Each wall is flat, endless, passes through zero and stands at right angles to its row. A trip goes straight from one point to another. List the walls that it crosses, first one first.

Walls:
(1): [36 12]
(2): [-33   4]
(3): [ 1 41]
(4): [ 30 -15]
Trips:
[-32 -25] to [-58  21] -> 3
[-37 -61] to [-27  18] -> 3
[ 7 23] to [-23  37] -> 2, 1
[-5 36] to [ 46 -13] -> 2, 4, 3
[  2 -32] to [34 55] -> 1, 3
[25 34] to [-64 -49] -> 4, 2, 1, 3

Walls:
(1): [-18 -41  47  59]
(2): [-48 -43  26  39]
(3): [-29 -38   3  24]
Trips:
[ 16 -29 -18  51] to [-12  60  35 -22] -> 3, 2, 1
[-11 -36 -50  31] to [ 32 -46  35 -17] -> none
[-41  30 -17 -20] to [-25  43  47   2] -> 2, 1
[-32  11 -57 -24] to [25 -1  8 -4] -> none
[-24  52  37  38] to [ 42 -18 -60 -31] -> 2, 1
[-15  40  24  30] to [-48 -42  -7  -8] -> 3
[18 51 36 -2] to [-29 -38 -25 -28] -> 3, 2

Walls:
(1): [-21   3 -35 -51  28 -10  44  10]
(2): [  4   1 -41 -23 -41   9 -11  15]
(3): [-15 -23  41 -34 -70   4   1   3]
(4): [ 65 -12  22 -55 -42  69  10  29]
Trips:
[ 39 -13 -22  30 -34  21  39   0] to [ -1 -31  13  32 -26  -8  30 -11] -> 2, 4
[-22 -39  62 -13 -56 -29  19  46] to [ 11  15  22 -41  37  50  33 -26] -> 2, 1, 3
[-20   1 -12  45 -21  -9  -8 -37] to [ 52 -82  32 -36 -44 -80 -18 -46] -> 3, 2, 4
[-10 -26  48 -24  41 -37  15  45] to [-15   5 -10   8  29  26  35 -29] -> 3
[ 50 -50 -29  34  41   4  23  17] to [ 26 -34   8 -44   0  44  49   1] -> 2, 3

Walls:
(1): [-53  20 -59  13  45   0  -2 -22  -3]
(2): [ 11  12  17  27 -55 -18  63   8  -1]
(3): [ 31 -19 -15   7  58 -38 -20 -41 -29]
(4): [ 25 -15  -6  41  21  -2   5  -4  -4]
(5): [ 21  29 -34 -72 -42 -42 -40 -86 -84]
Trips:
[-25 -18  11 -36  42  37 -21 -10   5] to [ 11 -15  62 -40 -43 -87  27 -37   9] -> 5, 1, 2
[-26  28 -26  74 -51 -59 -15   7  88] to [-14 -33  -9   3  84 -27  49 -10  20] -> 3, 2
[ 19   8 -53  53  -2 -15  42  30 -19] to [  1  22 -32  44   8 -15  30  23  20] -> 3
[-28   6 -53   8 -37  -8 -15  37  71] to [-22 -25   6  -3 -47  19 -28 -69 -36] -> 5, 2, 3, 1
[ -7 -52  36  11 -32 -13   4 -20  24] to [-49 -17  39  48 -15   9 -18 -17  -1] -> 1
[ -4  -3  13  26 -10 -43 -21  -7 -75] to [ 45   0 -47  23  -6  26  17  28   8] -> 5, 3
[ -4   1 -35 -18 -51 -20 -13 -22  46] to [-28 -12 -27 -88  -9 -38  15  22  38] -> 2
[ -5 -32  68  32   2 -13   7  14 -24] to [ 14  -7 -10 -53  27 -13  -5  12 -59] -> 5, 2, 4, 1
[  3   0  -1  17  21 -14  -9  68 -35] to [ 49 -22 -42 -13 -21  47  15 -43 -20] -> 5, 2

Walls:
(1): [ 41  16  62 -46  35 -78  12   6 -57 -75  -3  16]
(2): [ 24  -1  -5   4 -30  21 -28  18 -17  11  14  29]
(3): [ 23 -27 -23  -1  31 -68 -45  -2 -52  -1  40 -24]
(4): [ 17 -55  16  30 -34  22   5 -45  15  43  15   4]
Trips:
[-23 -50 -35  14 -31  58 -10 -24 -29 -31 -11 -45] to [  6  -6 -45  -1  28  24  23  31 -20  29 -45  13] -> 4
[ 68 -51   8  14  -5  18 -59 -10  25  35  -2  -5] to [-19 -37 -19  62 -25  22 -31  30   9   3  25  35] -> 3
[-40  13   3 -25  30  -1  71  21   5 -19  41 -14] to [-53  -2  22  17  16 -43 -20   7 -30  18 -18 -22] -> 3
[ 34  16  21  34 -25 -49  26  57  33 -43  19   1] to [  4  21 -29 -48  46  24  65  18 -42 -64 -40 -30] -> 2, 3
[-81  89  19  59 -13   3 -12 -22 -49  53  16   5] to [ 56 -21  28  -6 -38  54  66   9  13 -11 -37  -1] -> 4
[-36  18   9 -53  -3  -1 -10 -49 -33 -11  20 -22] to [-48  31  19 -76 -47  30  53   8 -12  39 -35 -30] -> 3, 1

Walls:
(1): [ 28 -17  72  53  31   1   4 -27  31 -76 -26 -33 -19   1 -17  19  11  35]
(2): [-27 -15  14 -15  16  55  29 -23 -12  17 -23   3  32  19 -11  -2   2  36]
(3): [-14  16  25 -43   6  -9 -56  40 -39  18   6 -62   1 -39 -43  12  10 -45]
(4): [ 16 -45 -73  30  15  32  15 -25 -13  28  34  10  -9  38 -49   8   9  22]
(5): [-15 -13  45  22 -22   6  12  47 -45 -16 -21   7 -11  -8 -36  -7  63 -20]
(6): [  9 -29 -26  -6  15 -41   2  -7  15   5  58 -27  60  -5 -17 -20  22 -13]
(7): [-17 -28   4  27  22 -32 -27 -37  11 -12  20 107  36   9 -41 -35 -15  56]
Trips:
[-33  23  34  22 -26  14  -8   0  41  47  -4  34  14  26 -44  57  55 -42] to [ 31  49 -41   2 -12 -15 -50 -25 -35 -26 -11  24  46  -9  23  15 -33  29] -> 4, 2, 5, 3
[ -7   7 -20  -3  40 -31 -53  21 -26 -27 -15 -91 -25 -27  47  28 -29   6] to [ -1 -10  -1 -65  34  29  85  -7 -11  18  12  20  10  11  44 -33  -2  22] -> 1, 2, 6, 3, 4
[  1 -56  35  32  36  14  16  14 -16  41 -28 -66  48  24 -23  -7 -12  -5] to [ 17 -48  10 -29 -12 -30 -66  10 -17  55 -11 -41  -2  16  23  11  22  18] -> 1, 2, 4, 5
[  39   21 -121   -5   49   -6   34   46   35  -35   28  -11   -1  -31
    7   25  -73   -5] to [ 38 -23  57 -34   2  -4 -16  45  24  -4  -7 -36  -2 -14  66  14   5 -22] -> 4, 3, 1, 6, 5
[ 18 -16  -6 -45 -73  31  51  13 -21  -4 -19 -52  -6   7  27   1  13 -17] to [ -3   0   5 -44   0 -72  -4  31  -8  13  37   3  -3 -28 -27 -23 -20 -55] -> 2, 6
[  6 -16 -34 -18 -26  14  24  -8 -13 -19 -47  -9  48 -31 -46  29  51 -26] to [ 21  37 -37  -9  11  30  73 -14 -19 -23  29 -16  22  34  61 -51  30 -31] -> 3, 5

Walls:
(1): [  8  24  -7 -10 -22  -6  58  24  18  20  21   9 -26 -28 -54 -35 -62   4
 -44 -27  -5 -78 -37  19]
(2): [-22  -2 -52  10 -68 -57  -4 -52  12  46  78 -33  38  78  14 -64  -3  17
  24  26 -32  63  -4  43]
(3): [-15  49  56  13   0  31  31  12 -21  -7 -28   0 -24  -3   9  35  -6 -25
 -57   9  -6   0 -16 -37]
(4): [-16 -75 -20  67   6 -24  13 -11 -12  19 -46  41 -26   7 -27  45  -5 -20
  89 -10  23  14  40  -1]
(5): [  4  -6   8 -27  28   6 -54  59 -33 -18 -41   3 -19 -36 -52 -11   7 -16
  -3  27 -15  38  19 -32]
(6): [ 41  44  60  73 -58   9 -24 -29 -24  12  -7 -39  47 -29  45  11 -25 -63
  -2 -49 -23 -24 -49  25]
(7): [ -5 -10 -46 -21   5  35  23  26   4  22   7 -18  13  29  -2   2   0  -8
  38  26  -8 -41  13   7]
(8): [-66 -43  22  12  44 -50  24 -44 -26 -29  43 -37  -5  29  18   7 -30  65
 -36 -38  67 -39 -14   6]
(9): [ 29  -2  17  15   4   9 -20  24 -17  -8 -19 -38  -7  13  -8   1 -24   0
 -21  -8  -9 -13 -14  10]
Trips:
[ 12 -59 -15  54 -35  19  18 -63   0 -34 -14  -5  75 -14   0  -3 -58   7
 -10 -37 -34  28  11   2] to [  9 -26  28   1 -19 -18  -3  54  -3   3 -34 -17 -71  22  32  20 -18  20
 -17   2 -52  22 -58  -7] -> 3, 1, 5, 8, 2, 4
[ 19   5 -20  -1 -35 -33 -31 -43   0  -9  29 -30 -22 -36   9   0 -48  27
  12  14  16 -17 -29 -26] to [-48  86 -18 -19 -39  -6  34 -11 -18 -11  -7  56  13  51  -8  22  59  27
  -3 -39 -14   9  23  17] -> 9, 3, 6, 1, 8
[  8  44 -61 -43  25 -13  51 -21  22 -21 115  36 -57 -38  19  36  49 -39
  50 -16 -12  26  52  46] to [-20  -5 -40 -40  17  16  -9 -10 -19  -1 -15 -19  33 -30 -49  13  16 -15
  58 -29 -38  25  45 -10] -> 5, 2
[-35  27   9  59 -29 -20 -18  52   1  -8  27  -7  31  37  20   9  13 -34
  26   0 -18  49  16 -21] to [ 21  49  35  -8 -15 -22  17  47 -48 -23  -4  -6 -16 -10  -6  13 -43  -4
 -18 -16   0  27  25  10] -> 9, 4, 2, 1
[ 47 -34   4 -20 -12 -37 -31 -58  44  32  49  12   6  11  47 -13  11  65
   4   4   8 -12 -26   1] to [ 14 -26 -39  14  19 -38  -2   8  75  71 -49  28 -42  17  37 -37  -1 -49
  28 -11  30  35  -9 -18] -> 4, 8, 7
